Each point is reached from the start by the listed moves, each made once or not at all, plus a little noise. Is the number of moves made odd or even? Then give how often each move was made.
(in the rows, 128 means zero)

Moves:
(1): 139; 93
(2): 188; 152
Start: 130; 123
Points:
143; 87 => odd (1, 0)
191; 148 => odd (0, 1)
131; 122 => even (0, 0)

Moves:
(1): 120; 119; 162; 121; 141; 153; 134; 122; 137
(2): 145; 116; 117; 143; 132; 78; 124; 124; 140
(3): 131; 144; 187; 122; 129; 142; 112; 136; 143
(4): 167; 125; 150; 148; 100; 64; 155; 132; 135
(5): 174; 157; 105; 167; 110; 108; 164; 119; 118
(6): 128; 107; 110; 120; 123; 151; 127; 113; 159
(7): 148; 171; 116; 138; 133; 124; 174; 150; 148
(8): 198; 134; 127; 125; 122; 224; 155; 124; 120
(9): 103; 110; 125; 146; 111; 134; 117; 155; 126
Start: 116; 114; 142; 120; 132; 93; 94; 102; 99
Points:
97; 111; 196; 128; 116; 118; 66; 139; 110 => even (0, 0, 1, 0, 0, 0, 0, 0, 1)
134; 135; 110; 121; 138; 109; 144; 107; 147 => even (0, 0, 0, 0, 0, 1, 1, 0, 0)
214; 83; 149; 171; 88; 85; 134; 125; 112 => even (0, 1, 0, 1, 0, 0, 0, 1, 1)
212; 118; 133; 128; 144; 178; 169; 98; 170 => odd (1, 1, 0, 0, 0, 1, 1, 1, 0)
233; 110; 249; 140; 121; 112; 136; 101; 136 => odd (1, 1, 1, 1, 0, 0, 0, 1, 0)
